Each row is a point. Each copy is the shape, with its points in the same order, turned, moved and blurred by noise. Say if it was mirrored as well.

Shape (8 x 3):
[[-2.05, 2.33, 0.40],
[0.99, -0.41, 1.85],
[-3.96, 0.07, 0.18],
[1.17, -1.85, 1.28],
[-1.61, 3.27, -1.23],
[-2.04, 0.85, -0.09],
[1.50, -1.61, -0.64],
[1.83, -0.21, 2.85]]
Copy 1 (8 x 3):
[[-0.66, 1.29, -1.91],
[0.52, 2.28, 2.18],
[-2.72, -0.48, -1.05],
[0.46, 1.21, 3.40],
[0.67, 0.27, -3.06],
[-0.90, 0.16, -0.74],
[1.67, -0.31, 2.75],
[0.95, 3.37, 2.51]]
Copy 1 is: only turned
Copy 2:
[[1.01, 1.84, 2.43],
[-2.19, -0.39, 0.70],
[2.78, -1.12, 1.60],
[-2.17, -1.22, 0.50],
[2.27, 2.89, 1.40],
[0.72, -0.13, 1.02],
[-1.47, -0.75, -2.16],
[-3.35, -0.60, 1.28]]
Copy 2 is: mirrored

Shape (9 x 4):
[[-0.90, 0.01, -0.10, -3.28],
[-0.51, -4.18, -1.60, 1.13],
[1.03, 1.88, -0.07, 1.08],
[0.77, -3.17, -1.61, -2.99],
[-1.25, 1.33, 1.67, 0.68],
[0.26, 1.45, 1.34, 1.19],
[-0.29, -0.49, -0.39, -0.54],
[0.32, -0.24, -2.12, -1.00],
[4.17, 1.21, -0.53, 1.16]]
Copy 1 (9 x 4):
[[1.57, -1.07, -0.36, 2.66],
[-3.28, -0.37, -3.44, 0.07],
[0.64, 0.35, 1.44, -1.37],
[0.01, -3.02, -3.25, 1.58],
[-0.18, 1.52, 1.92, 1.00],
[-0.36, 0.91, 2.26, -0.28],
[-0.19, -0.10, -0.71, 0.73],
[1.17, -0.65, -1.49, -0.11],
[0.60, -2.36, 1.75, -3.38]]
Copy 1 is: mirrored
Copy 2 (9 x 4):
[[0.73, -0.87, 3.63, -2.48],
[4.81, -1.08, 2.31, 1.94],
[-0.43, -0.13, -0.32, 0.41],
[2.70, -3.51, 4.71, -0.62],
[0.29, 2.36, 1.37, 0.09],
[-0.64, 1.37, 0.52, 0.64],
[1.61, -0.46, 1.96, -0.46],
[2.03, -2.03, 1.40, -1.11],
[-1.38, -2.68, -0.46, 2.24]]
Copy 2 is: mirrored
Copy 3:
[[1.54, -3.38, -0.84, 0.96],
[-3.08, -0.51, -2.76, -1.55],
[1.69, 1.51, 0.46, 0.53],
[0.48, -3.13, -3.67, -1.46],
[0.21, -0.29, 2.26, 0.88],
[0.96, 0.82, 1.70, 0.17],
[0.20, -0.95, -0.75, 0.14],
[0.99, -0.45, -2.48, 0.72],
[3.12, 2.83, -0.86, -1.82]]
Copy 3 is: mirrored
Copy 4, 9 rows:
[[-2.43, 1.92, 0.33, -0.56],
[3.48, 3.40, 0.54, 0.70],
[0.59, -2.16, -0.79, -1.10],
[-0.01, 4.67, -0.62, -1.12],
[-0.21, -1.84, 1.94, 0.01],
[0.53, -1.91, 1.00, -1.16],
[0.08, 1.10, 0.10, -0.27],
[0.14, 1.48, -1.65, -0.14],
[1.97, -1.38, -2.17, -3.86]]
Copy 4 is: mirrored
